Rows are points. The window is the flat piece filled in between its corners: a triangle in 3 columns, a solid with four corners in 4, and so on. A path goes straight from each point to the next, and from the last back to the first. After which points does the path pass through the window?

Window:
[[ 1.25 -2.33 -0.59 -0.56]
 [ 3.27 -1.11  1.67  0.46]
 [-3.58  1.79  1.78 -0.13]
 [ 1.58  1.09 -0.91 -0.76]]
Path:
(1): [ 1.59  0.58 -0.33 -1.61]
(2): [ 0.97  1.02 -1.79  2.07]
(3): [ 2.17 -1.53  0.31  0.93]
(4): [ 2.02 -1.36  0.94 -1.19]
(5): [ 2.55 -0.47 -0.03 -1.33]
(6): [ 2.17 -0.55 -1.31  2.38]
(7): [ 2.34 -0.86 -0.86  1.30]
(8): [ 2.70 -0.55  0.04 -1.70]
Through the window after points: 1, 3

Window (6 x 6):
[[ 1.58 -0.26  0.41 -0.92  1.81  0.48]
 [ 2.54 -0.01 -1.49  1.09  0.62  0.04]
 [ 1.09 -1.97  0.54 -0.51 -0.65 -0.97]
 [-0.06  1.03  1.13  0.64  0.41  0.01]
 [-5.49 -3.35 -1.67 -2.96 -0.76 -1.68]
 [-1.21 -0.14 -0.78 -2.54 -1.11 -0.71]]
Path:
(1): [-2.36 -1.15 -0.89 -1.85  0.29 -1.70]
(2): [ 2.35  0.81 -0.54  0.25  0.89 -2.32]
(3): [ 1.80 -0.80  0.19  0.17 -0.56  2.83]
(4): [ 1.13 -0.70  0.18 -0.63  0.40  2.57]
(5): [ 1.30 -0.10  0.31 -1.10  2.26 -1.45]
(6): [-0.93 -0.67 -0.50 -2.17  0.90 -3.39]
(7): [-2.06 -2.29 -0.88 -1.10 -0.34  2.14]
(8): [-2.54 -2.18 -1.25 -1.31 -1.39  1.92]
Through the window after points: 4, 6

Window (8 x 8):
[[-3.96  2.68  0.74  0.72  1.70 -0.77 -1.34 -0.07]
 [-0.28  0.86  0.60  3.19 -0.31  1.75 -0.96 -0.32]
 [ 0.19  0.02  0.21  1.48  3.35 -1.42  1.98 -1.55]
 [ 1.18 -3.46  0.62  1.52 -0.83 -0.73 -1.82  0.21]
 [ 4.29  0.88  1.16 -0.95 -1.38 -1.88 -0.34  0.41]
 [-2.90 -1.65  1.90  2.20 -1.15  1.47  0.08 -1.09]
 [ 1.17  1.08  1.11  1.11 -2.81 -4.03 -0.58 -0.35]
 [ 2.72  1.91 -3.10  0.46 -0.03 -0.11  3.45 -0.87]]
Path:
(1): [ 1.29 -0.59  0.91  2.06 -0.81 -1.42  0.31  0.85]
(2): [-0.37  0.96  1.30  2.20  0.34 -0.89  0.81  3.19]
(3): [-1.16  2.07  0.38 -0.68  0.50 -1.10 -1.79 -2.27]
(4): [-0.70  2.05  0.36 -0.06  0.41 -0.16 -1.16 -3.40]
(5): [-1.39  0.72  0.83  2.24  0.95 -1.16  0.97  0.94]
(6): [-1.19 -0.47  1.65  2.48 -0.67 -0.59  1.07  2.88]
(7): [-0.10  0.01  0.02  1.28  0.08  0.51 -1.57 -2.17]
(8): [-0.19  1.05  0.72  0.31  0.38  0.67 -0.79 -4.39]
(9): [-1.47 -1.29  0.70  2.66  1.87 -1.53  2.12  2.16]
(10): [ 1.69  0.69  0.04  1.86 -0.45 -1.10  2.32  2.32]
(11): [ 1.78 -0.11 -0.68  0.35 -0.49 -0.64 -0.16 -1.49]
(12): [ 1.79 -0.96  0.40  0.93 -1.43 -1.48 -0.69 -1.44]
Through the window after points: 2, 6, 8, 10

Window, 9 rows:
[[ 0.74 -2.44  2.72  1.63  0.48 -1.71  2.55 -1.45 -1.34]
 [ 0.50  2.72  0.07 -0.56  0.25 -2.92 -4.61 -3.69  0.69]
 [ 2.43  3.48 -1.48 -1.21  0.43 -0.95 -0.45 -0.10  0.28]
 [ 0.87  1.90  1.55 -1.97 -0.71  0.54 -0.04  0.93 -0.33]
 [-0.75  0.05  0.42 -2.95  1.27 -1.91  1.69  0.50 -2.18]
 [-0.08 -1.76 -0.06 -3.39 -1.88 -1.70  1.78 -0.02 -2.25]
 [ 0.35  2.32 -0.21 -1.58 -0.64  1.44  1.68 -0.97 -0.61]
 [-1.45  1.49 -0.86  1.96 -4.21 -1.47  2.41  0.18 -2.51]
 [ 1.07 -1.17  0.54 -2.68  2.40  3.66  0.11  1.69 -0.41]]
Path:
(1): [ 2.29  1.54  0.08 -0.52 -0.28  0.14 -0.36 -1.01 -1.32]
(2): [ 2.22  1.16  1.30 -1.90  0.08  0.62  0.84  0.25 -4.53]
(3): [-0.33  0.47 -0.10 -1.44 -0.54  0.02  1.73  0.80  0.93]
(4): [-0.71  0.02 -0.16 -0.52  0.44 -1.93  0.31 -1.61  2.59]
(5): [ 1.13  1.39  0.38 -0.10 -0.06 -1.54 -1.29 -2.20 -2.23]
(6): [ 2.24  1.26  0.78 -0.80 -0.56 -0.69 -0.20  0.04 -3.90]
(7): [-0.82  0.17 -0.39 -0.95  0.08 -1.44  0.52  0.01  1.75]
(8): [ 0.76  1.47 -0.56 -0.21 -0.82 -0.29  0.05 -0.22  1.33]
Through the window after points: none
